Each point is reached from the start by the listed moves, each made 0, 1 or 2 times, or once backwards (-1), plus a little noise. Say if it took an odd or an even number of moves. Then give how often each move was made.

Moves:
(1): [13  7 -1]
(2): [-25  21   1]
(3): [ 3 28 26]
Start: [13  4 16]
Points:
[ 0 61 39] => odd (1, 1, 1)
[-33 101  71] => even (0, 2, 2)
[-40  17 -10] => odd (0, 2, -1)
[-25  17  17] => even (-1, 1, 0)

Moves:
(1): [  9   7   2 -17   2  -5 -24   5  30  18]
(2): [-7  7 -4 -4 12 -5 -4 20 -9 -4]
(3): [ -1  -5  -1 -33  -9   8 -10  -3  10  -2]
(4): [-2 -6 15 -2 18  7 -1  9  1  4]
(5): [-19  -6  12   9  40   7  -3  -7   2 -21]
(6): [12  0 -1 13  5 30  4 -8 10  4]
(7): [ -7   0  -5 -15 -13   3   4   9   7  28]
(8): [  2 -14 -31 -14  17  -2  -2   6 -12   2]
(9): [  1  -2  -8  26 -17 -25  -4  25  15 -15]
Start: [ -7  -9   0  10   6  23   4  -8   5 -11]
Points:
[  8 -51 -76 -18   7  62  20 -44 -22 -26] => odd (-1, -1, 1, -1, 0, 1, 0, 2, 0)
[ 59 -14 -64 -71 -81  56 -50  -1 121  66] => even (2, -1, 2, -1, -1, 2, 1, 1, 1)
[ 48 -23   7   2  56  73  -4 -30   6  36] => even (1, -1, -1, 2, -1, 1, -1, 1, -1)

Moves:
(1): [ -4  19  -5  14   1   6  -7   5  -2  10 -17 -17  15  -2  -5   6   3  -2
  -2  -8 -18   2  -2]
(2): [-10  14  13   8   4  -5  10  -3  -7   4  -4   3   3 -13   9   3  -7 -10
  -2   5   4   0   3]
(3): [  2  -3   5  -3   3   0   2   6 -16 -14 -12  -8  -3  10   2  -3 -26  -7
   7 -14   3   5   8]
(4): [ -7  13  14  12   2 -19  23  -6  11  -9 -25 -24  -7   5 -10   5  13  -5
  -2   7  19   0   8]
(5): [  7  -7  -3  -2  -2   4   8  -5  -1   3 -12  -3 -11 -10   6  -2   3   5
   3   5   9   8   0]
(6): [ -1   6   4 -11   3  -2   9 -12   1   2  -7 -14  -3  10   6   0  -6   7
  -2  -4  -5  14   5]
(7): [  0   9  -7  -3  -5   6   0   2  -1   1   5  -1  -3  -2  -2 -12   6  -6
  -3   8   4   3   1]
(8): [ -4  -1   5  -1 -10  -3  -8   6  -9  -3  -7  -3  -3   9   4  10  -5 -13
  17 -16   1  -2   4]
(9): [-15   3  -1   8  -4   0  -5 -11   3  -4  -5   8 -11  -1  -6   2 -13   3
   0 -15  -3  -3  -5]
(10): [ -4  -1  -2  -8 -13   2   2   5  -1  13   3  -1   2 -12  -3  -5   4   3
  -3   3  -7 -13   9]
(11): [  7   2  -7   3   9   5   6  -7   3  16  -1   0  13  -2  -7  -5   6 -12
   8   2   3   6   6]
(12): [ 15 -15  -4  -3  14  15 -12  13   0  -8  -9   9 -25   8   7  -2   8   8
 -24 -20   3  10  14]
(13): [ 1  6  0  2  4 -7  5  6 -3  5 -3  3  2 -1  3 11 -3  7  7 -4  4  7 -3]
(14): [ -5 -10   4  -1  -3  -9   7   9  24  13  -9 -13   4  -5   9  17   4 -12
   0   8  18  -3  -7]
(15): [ -8   0   8   0  -9  -8  -8  -6  11   1  -2   3   0  -7 -10   0 -15  -7
   0  -7 -11  14   7]
(16): [  8  14  -4  -8  -3   5   5  20  -3 -11   3   2   9  -8   6   6   6 -10
  14  -8  -9  -8   4]
(17): [ -2  -7   3   0  -2  10  -2 -13  18  -1 -12   8  -7   8  -3   4  -4  16
   4  15   6 -13   8]
(18): [ -5  11   1  -4  -2   6 -10  -5 -10   3   5   1  -3  -5 -12  12  -2   0
   1   1  -4  -3  -1]
(19): [ -4   5   0   4   2  12   1   6  -1   9  15  -7 -16   7  -6   0  -2  -6
   4   9 -11   6  -6]
(20): [ 7 -8  4  1 -6 11 13 16 -5 -5  6 -3 10  5  2  7  2 -3 -3 -8  7 11 -5]
Start: [ 18  24 -16   0   1 -10   7  10   3   2 -15  -4   5 -12  17   1  -5  -4
   5  -9   7  -8   4]
Points:
[  23    9    1    3   21   23    6   53    6   22  -90   15   19    1
   72   30  -55  -14  -22 -101   17   15   53] => odd (1, 2, 1, -1, -1, 1, 0, 1, 1, 1, 1, 2, 1, 1, 0, 0, 1, -1, -1, 1)
[-80 121  21 -10 -53  -8 -19 -56  48  81 -87 -14  19 -48 -25  54 -79 -62
  62 -36 -45 -33  73] => even (1, 2, 0, 0, -1, 2, 1, 2, 2, 2, 2, 0, 0, 1, 2, 1, 2, 2, 0, -1)
[-18  53 -31  56  17  72  34  -1  -5  97 -28 -13  21 -29   5 -23 -48 -13
  -6  -4 -37 -11   4] => even (2, 2, 1, -1, 0, 0, 0, -1, 2, 2, 2, 0, 0, 0, -1, -1, 1, -1, 2, 1)
[  11   49  -12  -26  -56  -36   18  117  -45   32  -79 -117   59  -24
   45   87  -21  -60   84  -59   -4  -42   -8] => odd (2, -1, 2, 0, 1, 0, -1, 2, -1, 2, -1, -1, 1, 2, -1, 1, -1, 1, 0, 0)
[  33   76  -23  -29   32   35  -81   43  -71  -39  -35   15  -70   12
    7   19 -102   10   -2 -111  -81   75   44] => even (1, 0, 2, -1, 0, 1, 1, 0, 0, -1, -1, 2, 2, -1, 2, 1, 0, 2, 1, -1)

Moves:
(1): [ -6   6   6  -6   2  -9  -6  -3   0   5  -5  -5  -7   6  -7  -8   1  -3
  -1   0   4   4 -12   3   6  -4]
(2): [ -4  -3  -5  -5   7  -6 -10   0  -2  -3  -7  -5  -7   3  -6  -4   0   2
   2   2   0  -8  -1   3  -2  -6]
(3): [  4   7  -5   0   7   2  -9  -2   9 -10   4   2   2  -1  -8   0   2  -3
 -11   1   2   9   5   9   1   2]
(4): [ 4 -8 -1 -6 -4  4  0  7  5 10 -1  7  6 -8 -1  0 -9  4 -4  5  0  5  8  1
 -5  2]
(5): [ 4 -1  2 -1 -9 -2 -3 -2 -1  4  0 -3 -4  1  8 -4 11  5 -1 -3  4 -4 -6 -3
  3  4]
(6): [ 19  -5  -4   1  -2   0  -7  15  12  -1   3  21  12   3 -15  -5  -4   2
  -4 -11  11   0  13   8  14 -19]
(7): [  5  -4   0 -13 -14   8   4   9  -1  21   6  10   7   1   4  -6  11  -2
  -1   7 -15   1 -16  -4   6  -3]
(8): [ 0  5  4  7 -2  0 -4  2 -2 -7 11  3  0 -9 -5 -6 -9  2 -9 -9  1 -7  9  4
 -3  3]
(9): [ -3  -7   0  -5   5  -7   3  15  -3   0 -11   4  -4  -9  -1   5   5  -4
  -2  10  -4   0  -4 -12 -13  -2]
(10): [ 12   1  -8   2  -5 -10  -6   5   3  -2   6  -1  10   0 -11   5  -4 -14
  -6   3   3   4  -1   6   8 -12]
(11): [-10  16   4 -16   0  -5  -5  -2  -8  -5  -1  -8  -8   3  -1  -2   8  11
   2   2 -11   8  -4  -4   8   3]
(12): [  1 -13  -7   2   6   7  12  -5   9   2  12  -6  -6   0   8   3  -1   5
  -3   6   4 -12  -4   4   9  -8]
(13): [  6  -1  -2  14   0  -7  -8  -4  -5  -8   4  -1   5  11   1  -4  -8  -2
  -5 -23   1  20  -2   8   5  10]
(14): [  3  -6   2  -8 -12  -5   4   9   8   9  -2  12  11  -2   1   1   1   7
  -3  -3 -11   2   4  -2  -9   0]
(15): [ 11  -4   2   8   1  -2  -5 -13   7   7   7   1  -5   1   4  -9  -1   2
   0  -6  -1  -6   2   2  18   1]
(16): [ -8   6  -3  -4   5  -7  -4   7   4 -13  -7  -2  -1   8  -5  -5  -6 -10
  -3  12   1  -4  -3  -5   0  -4]
(17): [ -6  -9  -5   4  -5   2  -4   8   0   6  -2   7  12  -8  -9   1   0  -4
 -12   2   4   1  13 -10  -5  -1]
(18): [ -2  -4  -6  -1  -5   3   2   5  -4   3   4  -2 -18   7   9  15   3 -14
  -2  -7  -3  -1  -7   0   0  10]
(19): [  2  -9   4   4   4   3   0  -3   1  -2   7  -5 -11   9   1   6   0   1
   1   6   5  -1   8   4  -3   0]
(20): [  6  11   9  -2   3  -2  -5 -21 -13  -5   6   4   2   9   2   0   6  10
   0 -13   2  -3  -8  -5   3  19]
(21): [ -6   1  13 -10   7  -6 -11   1   2  -1 -10 -12   2   5   5   3  -1 -13
  -4  -1   1  -5 -11  -6  10  -9]
(22): [  7   1  -4   0   0   7  17  -1  -3   4  -8 -15   3  -3  -2  -8  -8 -10
 -17   6   5 -17   8 -11   1 -10]
(23): [ 6 -2  4  1  3  0  7  7 -5 18  8 11  7  3 17 10  6 14 -3  0 -6  9  4  7
  0  6]
(24): [ -2 -15   5  12   0   1   4  -3  -6  -5  -6   1  -3  -5  -7   8   0  10
   0 -10   6  -2  10   5   2  11]
Start: [  2   0   2   7  -7   0  -6  10 -15   7  -3   2  -7   1   8 -11 -23 -23
  -7  -9   8 -10  12   2  -1  -9]
Points:
[ 16 -16   2  20  67  -2  26  -9  12 -21  -8 -35 -52  -2  -9 -21 -38 -24
 -11  42  50 -79  18   4  31 -84] => even (1, 0, 0, -1, -1, 1, -1, 0, 2, 0, 0, 2, -1, -1, 1, 0, -1, -1, 1, 0, 0, 1, 0, 0)
[ -16   42    7  -78   40  -20  -33  -22  -22  -58  -30 -121  -44   49
  -13  -60   -9  -55  -53   59   32  -90  -63  -32   73  -79] => even (0, 2, 1, 0, 2, 0, 1, 0, 0, 1, 2, 2, 0, -1, -1, 2, -1, -1, 1, 1, 2, 2, -1, 0)
[ 38  -3 -13  18  -8   7  21  -6 -38  44  77   4  13 -29  49   3 -32 -24
 -29  -3 -24 -42 -21   2  28 -13] => odd (-1, 0, -1, 0, -1, -1, 1, 2, 1, 2, 0, 2, 0, -1, 1, -1, 0, 0, -1, 1, 0, 0, 1, -1)

Moves:
(1): [ 1  2  5 -7 -2 -1  1  4  7 -5  3 -1 -2 -1 -8 -7 -4 -3 -3 13 -3  3 -2 -1
 -5  6 -5]
(2): [ -9  -8   9  -3  -5  -1   5   9  -1   9   8   1  11  -7  -5  -1   2  -2
  -7  -2  -1   1   7  -3 -12  -9  -8]
(3): [  3   2  -5   0   1  -6   1  -5  11  -2   4  -6  -3  -1 -15  11   0   6
   6   3   7  -1  -1   1  -4  -4   4]
(4): [-1  1 -2 -3  3  0 -1 -7 -8  1 -7 11 -7  0  2 -4  3 -3  9 -1  7  4 -5  8
  7 -1 -7]
(5): [ 6 -2 -2  9  5  6  3  6  3 -1  0 -3  1 -8 -6  6  0  6  8  0  8 -6 -4 -5
 10 -4 -5]
(6): [ -6   5  14   5   6   5 -10  -9   0 -16 -10 -20 -12   1  -8   5   2 -14
  -2  13   5  -6 -29   1   3  -5 -12]
(7): [  1  -6  -7   4  -2   9   4 -11  -8   0   2   1   4  -1 -10   3  -8  -3
  -6  -4   8 -11  -4  -5   6  16 -10]
(8): [ -1  -3  -2   0   3  -1   7   2 -11 -11   9  12  -2   1 -13  -5   7  -5
  -1   6   6  -9   0 -13   4  -2   5]
(9): [ -2 -20  -6  12  10  -6   3   1 -15 -16  22  -7  15  -1  -8  -3   0  -3
  -1  10  -1   9  -6  -4   5  -3   2]
(10): [-12   5   8  -3   8  -3 -10  15  17  -3   0  -3   4  11  12   2   6  -5
 -20   6  -5   6   0   4 -26  -5   3]
(11): [ 10  29  18   3  16 -11  -8  -2  -8 -12 -15  16  -1   5   3  -7 -10   2
  -3   6   0   7  -3  -8   9 -11  -8]
(12): [-18   8 -11  -6  -8   9  -4   5  12   7   1   1   0   8   1   5  -7  11
   1  -2   9  -5  13   0   4  -1  -7]
(13): [ -6   0  12   9   3   6  -5  -3  -7 -10   4   8  12  -6  12  -7  -3 -11
  -2  10   5   4  -4  -8  -4 -17  10]
(14): [ -2  11  -3 -13  -5   5  -5  -7   8  -7  -4  -4   5 -11   5   3  17  -4
 -10   7  -9 -11  -5  -1 -20  12  -3]
(15): [  3 -14  -6  11 -16  14   7  10  -6   7  17  -3   8   8  23   6   9 -10
   2 -15   5  13   2 -10   3   0  -6]
(16): [ -3  -9  -1   2   5   5   3 -10   2  -8 -21  14  -4  -9 -21   2   3   4
  -4   9   4  -1   4   0  14 -14  -2]
(17): [  4 -20  10   6  -6  -3  11  -1   2   1   6  -9  12   1   3   0   2   9
   7   2   5  -6   7  -3   3  10   3]
(18): [ 16 -10  -1   9  -2   0  -6   5   2  -1  -1  13   5   0 -18  -3  -3  18
  25 -14 -11 -15   1  -5  -3  -1  -5]
(19): [  5  10  -2  -4   7  -5  -5 -10  -7   4   2   6  -3   7   3  -7  -4   0
  -8  10   0  -6  -6  12   9  -6  -2]
(20): [  6  -2  -8  11  -9  -6   3   1  -6   4 -12  -2  -2   2  -8  -4  -6  10
   8   3  -1   0  -5  -4   4  -3  -4]
(21): [ -7  -4   2  -4   1 -11  -5 -14   1 -13  10  13  -9  -9  -7  -3  -4   8
  -3   7  -7  -2 -17 -17   0  -2 -10]
(22): [  6   5  -6   8 -10  -8   3   0   0   2 -12  -1  -6  -6   5  11  -5  -2
  11  -1  -2  -8   2   6   2  -3 -10]
(23): [ -7  11   1   8  10   1   6  -9  -6   1   1   7 -10   1   2  -3   6  -5
  -4   1  -5   8   7   7   1  -3  -8]
(24): [  5  -3  -5   8 -14  -1 -25   5  14  -2 -18  -1   0 -18  -9   3  10   4
  17  -8   0  -7  23 -15  -6   9  -8]
Start: [-23 -18  -1  -1  -2   0 -10  -6  -4 -10   5  12  -7  -4   7   5   1   0
   6 -12   4 -13   8  14  22   6  17]
Points:
[ -43   23   -5  -11   64  -10  -41  -90    2  -90   13   93  -55  -40
 -118  -21    3   39   60   83   15  -69  -31   23   66  -59  -40] => even (2, 0, 2, 2, 1, 1, -1, 1, 1, -1, 0, 2, 1, 1, -1, 1, 0, 2, 2, -1, 1, 0, 2, 0)
[-37 -51  41 -14  14 -27   2 -48  -4 -23  24  -2 -11 -11 -44 -15  36   0
 -28  37   1 -29 -45  18 -16  33 -46] => odd (1, 2, 1, 2, 0, 1, 1, 0, 0, 1, 0, -1, -1, 1, 0, 0, 2, 0, 1, 1, 1, -1, 1, 0)
[ -41 -112    3   28  -78   48    5  -10    2   16  -29   20   80  -47
  -19    0   27   35   65  -27    6  -60   42   10  -36   15  -10] => even (0, 2, 0, 2, -1, 0, 1, -1, 0, 0, -1, 1, 2, 2, 0, 1, 2, 2, -1, 2, -1, 0, 0, 0)
[ -1   3  65 -10  45  -6  22  30  14  26 -28  50  20 -19 -21 -14  -2  38
  -3 -32 -31   6  52  35  -7 -46  37] => even (0, 2, 0, -1, 1, -1, -1, -1, -1, 0, 1, -1, 0, 0, -1, 1, 0, 1, -1, 0, -1, -1, 1, -1)
[ -58    5  -35  -39   11   48  -55  -46   55  -15  -58  -31  -34  -65
 -121   52   54    0   -1   25   52  -90  -22   50    3   10  -50] => odd (0, 2, 2, 2, 2, 2, 1, 0, 0, 0, -1, 1, -1, 2, -1, 1, -1, 0, 1, 0, -1, -1, 0, 1)
[ 39 -29  25  64  44 -99  56 -65 -93 -71  53  16  17   3 -33 -30 -91  36
  37  64  28  15 -52 -19  96  -3  36] => even (1, -1, 2, 0, 0, -1, 1, 0, 2, -1, 2, -1, 1, -1, -1, -1, 2, -1, 0, 2, 1, 1, 0, -1)
[ -41  -57  -48   31   19  -42  -33  -57    0  -43  -23  118  -14  -34
 -114  -31   30  106   66   30   22  -62   98  -22   80  -38    1] => odd (-1, 0, 1, 1, 0, -1, -1, 2, 1, 0, 0, 2, 0, 0, -1, 2, 2, 1, 2, 1, 1, -1, 2, 2)
